Rows are points. A path goes straight from each point to the next, and from the last back to the first. The post is the endless flat space through its rows: a point in 2 columns, a line in 3, a plane in 4, and so on, so that a path can go around it. How many times does the path go around the post? Going back the other way cancels.

Post (1 x 2):
[[-6  3]]
Path (25 x 2):
[[-66  42]
 [-52 -26]
 [ 62 -57]
 [ 40 -29]
 [ -2 -57]
 [-65  23]
 [  3 -20]
 [ 22 -29]
 [-31   5]
 [-49  56]
 [-29  14]
 [-14 -28]
 [ 27 -48]
 [-85  15]
 [-60  82]
 [-17  79]
 [ 46 -21]
 [ 32 -46]
 [ 46  -1]
 [-24  32]
 [ 11   8]
 [ 25 -16]
 [ -8 -32]
 [ 61 -25]
 [  5  60]]
Times around: 0

Post (5 x 6):
[[ 35 -14  -6   4  30 -34]
 [  7   9 -17  18   4  17]
 [-21  23 -20  -7 -14  12]
 [  4  -4  -5  -2 -22  12]
 [ 26 -14  24  -3  27 -15]]
Path, 31 rows:
[[ 17 -11 -25  23 -50 -30]
 [ 39 -33 -25  57  15   2]
 [ 33 -10   2  38  62  13]
 [-35  22  -6  19   3  18]
 [-15   7  17 -23 -33 -12]
 [ 23 -26  -4  51  12  20]
 [-32   0 -37 -11 -18  23]
 [ 50 -16  -1  11  22  27]
 [ 21  16  23 -22  25 -23]
 [ 48   9 -46  71  24  -1]
 [ 16 -17 -10   4 -11 -14]
 [  9 -13 -22  12  51 -26]
 [ -6  30 -94 -15  26 -14]
 [ 27  13  16 -10  13  11]
 [ -3  35 -55  -4 -29 -57]
 [ 12  -6  14  23  -1  22]
 [ -9 -18 -18 -18 -28 -28]
 [ 76 -34 -15  63  95   1]
 [  3   8   2 -16 -25  25]
 [ 61   5 -22  35  30 -13]
 [ 50  -2  18  50  62  -7]
 [  2  -7   5 -25  27 -53]
 [ -8 -25  13  -3  21  16]
 [-22  28 -44  -8  -8  11]
 [ 15  28 -40 -17 -18 -24]
 [ 15  11   0  -6   5 -41]
 [ -8   9   3   3   9  -4]
 [-15 -40  23 -22 -45  26]
 [ 43 -10 -14  34  50  27]
 [ 11   9   8  -6  20  -1]
 [ 37  20 -73  42  -6  -9]]
Times around: 5

Post:
[[-15  19  15 -10  26  -5  -6 -10   6  11  47  13]
 [ -8  11   3 -18 -15 -16 -11  -2  -5  17   9  25]
 [ 76 -29 -67 -76 -24 -95  34 -65  -7  23  11 -12]
 [ -6  -8   6  -5   8  40 -17  12  -9  16  26  13]
 [-11   9  19 -15   4  12   2   7 -24 -15   3   8]
 [-13   4  -4  31 -39  11  -3 -24  17   0  -1  28]
 [ -3   7   7   0  14  -6 -13 -31 -15  13 -20  21]
 [ -7 -10   0  17  -7   8  10  13  14   9 -25  27]
 [ -2  -5 -26  16  25  -7  -8  26 -27 -11  14 -30]
 [ -4   4  34  35  -7  10  -1  22 -15  14 -16  -2]
 [  3  31   4  11  -3  22   7  30 -16  -4   6   7]]
Path:
[[ 30   9 -17 -53 -34 -34  -1  -2 -11 -11 -17   7]
 [-36  19  49 -56  26  -3 -21  24   8  39  -4  53]
 [-33  39 -18  -1 -20  37 -30 -44 -33   9  18  35]
 [ -1 -33   3  -5  48 -10  13 -35   2  13   8  12]
 [ 14  18 -27 -46   6 -24  13  -1  19  11  57  30]
 [ 12  -9  29 -72  23  -7   5 -13 -16 -18   0   0]
 [-18  -6 -55 -14 -29   4 -20 -39  15  -3  46   8]
 [-30  19  40  39  38  -4   2  40 -14  48  -4   5]
 [ -5  -7 -28  44  -1 -39  -8 -19   5  20  17  25]
 [ 32  15 -22   8  -7 -50  -7 -57 -17  -6 -15  13]
 [ 14 -47 -31  46 -35  42  -7  42  -4 -12  23 -53]
 [  1  25  -5 -16  20  37  -3  55 -30 -15  34 -20]
 [-25  14  27   0  16 -49   2  -6   4  -8 -11  16]
 [-15  18 -40  54 -17 -20 -22  -3 -17 -11 -27  10]
 [-32  28  33 -24  -6 -19 -17 -17  -5  47  28  47]
 [-14   2  57  -6   1  -1 -14  -1 -29  32 -18   9]
 [-22  -9  22  -2 -21  -3 -14 -20   6  28  29  24]
 [ 25 -15 -28 -30   5 -37  26   4 -16 -21  22   2]
 [ 30   3  -3 -21   2 -30  12   3  -2   4   2   3]
 [  1  38  -2  13  25 -13  -5  51 -14   0  25 -33]
 [-22  -3 -17 -51 -19  25 -13  -7   1  14  29  34]
 [ -9  -5 -12  29  19  34   2   9 -12  24  32  16]
 [ -8  14  21 -13  -2 -19  -2 -41 -10   1  18  38]
 [  2  47 -12  15  15 -72  28   5 -18   7 -12  -3]
 [-36   7  -1  37 -10   6 -13 -11  40  42  -4  46]
 [ -3 -27  37  50  10  48  13 -17 -16  31 -23  35]
 [ 23  32 -42   1 -20  14   4  54 -21  -4  31   1]]
Times around: 3

Post (17 x 18):
[[-11  -7 -16   4   2 -42 -40  19 -15 -22  -6   6  21  -1   2   0 -34  -4]
 [  4 -20 -12  -4  -8  -6   1 -24  -6   8  11   0 -15  34  28   1   0   8]
 [-11   3   0  27 -17  16  17 -28  -5   1  36  45 -32  37 -10 -16 -12  -3]
 [-11 -12   8  47 -28 -10 -50   3 -33  14 -14   8   9   6   5  -3   5  -4]
 [-36   0  19 -25 -33 -24  12 -19 -31 -13  -2  16 -33  26  13 -26  -4  -5]
 [ 16  13   7 -18   9 -29  -3  23 -11 -12   0 -34  -7 -31   8 -21 -19 -23]
 [-20  -5   3   2  18  -6  15 -11 -23  21  -8  18 -24  28  -2 -12  -5 -12]
 [-20  16 -34  29  -5 -10   5  28  -6  -7 -14  -7  -2 -17  20  27 -10  33]
 [ -1  -6 -22 -12   3 -20  -5   0  -1 -31 -21 -21 -12 -32   8   1 -14 -48]
 [  1   2 -12 -51  29  51  -2   4   1 -32   7 -36  15  -8 -28 -21  18 -37]
 [  9  -2  -3 -14  17  22  38  -2  14 -25 -11   2  31 -41 -11  15  13 -24]
 [-28 -13 -14  40 -21 -49 -12   4 -13  12  18 -13   6   2  -1  12   2   5]
 [-12 -36  -9  15 -13 -11   8 -28 -38  12  -2   3 -25  -5  -4  -8 -12  22]
 [ 19   5  -4 -54  15  25 -21  13  34 -17   3  -6  12 -21 -58  14   8 -43]
 [-24 -24   8 -18   6   2   1  36  21 -40 -25 -19  -1 -26   6 -15 -10 -12]
 [-31  14 -23   5 -31  -9  18 -17   3  31  19  19  -9  17  12 -38 -10  11]
 [ -3  -9 -10  32 -15 -54 -14 -17  -9 -24 -48 -32  -1   8   8   3 -21  18]]
Path:
[[  9  17 -10 -23  51 -27   0  -4  -6  -8  50  -8  10  16   3 -13 -14 -16]
 [ 31  70 -62  25   7   2  31   5  32  -6  26 -47  17 -10  62 -41  12 -15]
 [ 13  19  -9  29  -6  21  -8  25 -10 -27  -3   8   8  -6 -11   4  -5 -44]
 [-13 -13  -9  12 -12 -14 -21  18  -5  16   6  -4  21  -2  19  -2 -14  12]
 [-15  -9  21  -4  19   3  54 -47 -70   4 -13  20 -29  -5  -2   5  -5  -5]
 [-11  16 -15  13  22  12 -12  -1   5  37  27   8  39  35 -37 -25  10  15]
 [  2  -8  -1 -30 -28 -25 -36   0 -26 -26  45   7 -16  12  12 -39   3 -32]
 [-21  -3 -20  59 -41 -22  43  -3  31  10  35  26 -25  15 -21  -3 -14  -1]
 [  0   6   8 -46   0 -12 -56  30  19 -26 -15 -26  -2  14 -22 -31 -29 -47]
 [-20 -35   7 -24  43  43  18  -3  -6  24   6  22  24   6 -11 -43 -13  10]
 [ 13 -10  27  19   4 -24 -56   5 -16 -31 -28 -32  35 -44 -18   1  16  -5]
 [ -5   1   0 -23  -6 -58 -17  -9  37 -31 -45   0  -3   0  -6   8 -34 -41]
 [  6  -5  13  21  -2  14  35  -7  22 -22   5   0  -2 -29 -14  -2 -28 -31]
 [ -4  15  14 -54  -5 -74 -32 -22 -19 -29 -43 -58  30  12  -5 -17   1  -7]
 [ 28  25  11  58  14 -35 -38   7 -61 -11  36  -6 -22 -13 -31 -25 -23 -33]
 [-18  -5   0  -5 -27  -7 -31  23 -23 -10 -17   1  -9   8 -39   5  28  -9]
 [-30   5 -16 -13   1  -1  85  12  -8 -27 -14  10 -47 -46  24 -12 -34   3]
 [ 23 -27   1  -8  18  19  16 -10 -22   4  40 -14 -38  -5  24 -19 -29 -19]
 [-35 -19 -14  -3   0 -13 -18  15  -4 -13   9  -3 -20 -11  -1  -3 -14 -14]
 [ -9  -9   0 -38   8 -47  -4  -5 -26  -8 -27 -17 -36 -14  10 -23   1 -36]
 [-41   7 -45  28   6 -25  31   5   4  33  -4  19  12   3  18  -9  -4   6]
 [ 31  11 -53 -36  23  -5  18 -22 -10 -21 -14 -95  19  12  41 -17  -9 -15]
 [-11  10 -31 -16  17   8   0  23  30 -11  44  13   4  22  20 -23 -39 -12]
 [-18  16  -7 -27  19   8  13  -6   5 -32   7 -27   8   7  17  19   5  13]
 [-43   8 -37 -15  15  23   8  49   2   7   2  -5 -12  14  22  38 -11  -9]
 [-12   5 -14 -17 -40 -14  44 -25 -14 -10  38  54 -11 -21   4 -32 -54 -27]
 [-54 -17 -38 -48   4   1  -6  16   3  11   2  -4  -1  -5  15   1  -3   6]]
Times around: 4
